Every row gives one point. The points of each table are mixes of a few directions, plus a little noise. Count the directions of each table, and those that both share. Where both have some left over, give the other angles between the two spaces (their principal angles), to ten degrees, smallest first.
In the rows, 128 means zero.

First (6 x 2)
[[ 98 122]
 [140 130]
 [145 131]
 [ 40 112]
 [151 132]
 [194 140]]
Second (6 x 2)
[[141  95]
 [116 161]
 [ 98 207]
 [124 137]
 [141  94]
 [148  74]]
Directions: first 1, second 1, shared 0; angles 80

First (7 x 4)
[[ 92 113 163 105]
 [147 137 109 141]
 [ 83 110 171  98]
 [127 127 129 126]
 [ 92 113 163 104]
 [137 132 121 134]
 [218 166  41 188]]
Second (8 x 4)
[[103 141 192 206]
 [108 139 146 127]
 [ 91 149 151 107]
 [ 81 155 153  93]
 [184  97  77 130]
 [168 106  74  95]
 [109 139 144 126]
 [181  98  86 142]]
Directions: first 1, second 2, shared 0; angles 40

First (8 x 6)
[[129 130 137 133 128 134]
 [ 70 135 179 227 151 114]
 [107 144 198 199 138 153]
 [130 107  47  70 125  81]
 [174 129 113  67 110 154]
 [153 129 123  96 118 144]
 [165 129 116  79 114 149]
 [ 95 121 112 153 140  93]]
Second (9 x 6)
[[146 184 156 130 164  65]
 [126 152 136 120 138 109]
 [134 155 141 126 144  99]
 [106  65  96 125  87 200]
 [129  95 116 137 112 157]
 [147  41 104 167  96 191]
 [123 192 150 107 156  75]
 [172 106 138 172 141 114]
 [ 69 162 117  68 114 141]]
Directions: first 2, second 2, shared 0; angles 70, 80

First (7 x 9)
[[ 97 154 141 213  88 202 194  63 158]
 [163  99 114  37 170  48  54 199  95]
 [136 123 126 108 137 112 113 143 122]
 [104 147 137 191  98 184 179  78 150]
 [127 128 129 130 128 130 129 126 128]
 [139 118 123  97 143 102 103 152 117]
 [130 125 127 120 131 120 122 134 126]]
Second (9 x 9)
[[111 112 108 158  81  49  47  72 133]
 [172 151 133 113 144 129 152 127 117]
 [120 177 107  76  93 173 136 220 192]
 [141 122 104 127  91 100 111 111 125]
 [ 32  84 104 132 106 103 135  43 152]
 [156 122 124 123 121 166 149 180 109]
 [101 111 163 138 196 154 179  92 108]
 [165 152 156 130 166 140 134 151 116]
 [152 122 153 156 153 138 109 157  99]]
Directions: first 1, second 5, shared 0; angles 60

First (10 x 11)
[[ 97 210  41 105 117 148 162  76 132 138 155]
 [174  73 105 196 142 154  83 195  98  64 169]
 [127  87 190  90 142 114 145 138 118 166  87]
 [130 114  98 126 196 180 124 138  67 155 100]
 [143  94 182 214 138  64  77  99 149 112 112]
 [130 125 126 129 110 106 141 122 138 117 151]
 [143 147 120 169  87 135  87 153 163  75 155]
 [127 108 170  57 103 141 157 169 135 145 113]
 [110 146 143 102 100  88 161  93 156 144 133]
 [102 175 102  95 144 154 143  96 122 164 100]]
Second (11 x 11)
[[128 127 132 133 130 126 125 127 129 128 124]
 [122 143  97  98 119 144 154 131 124 128 149]
 [134 107 170 168 141 108  93 126 134 127 102]
 [134 113 158 155 138 115 102 127 134 128 108]
 [146  90 207 203 154  93  61 118 143 127  76]
 [118 153  81  82 114 150 168 133 120 129 160]
 [104 188   7  11  90 185 232 140 107 132 209]
 [148  80 219 217 156  84  49 118 142 124  67]
 [119 154  75  78 110 153 174 134 119 130 163]
 [127 133 116 117 125 133 137 129 128 126 135]
 [131 119 145 145 133 120 111 126 133 128 118]]
Directions: first 5, second 1, shared 1
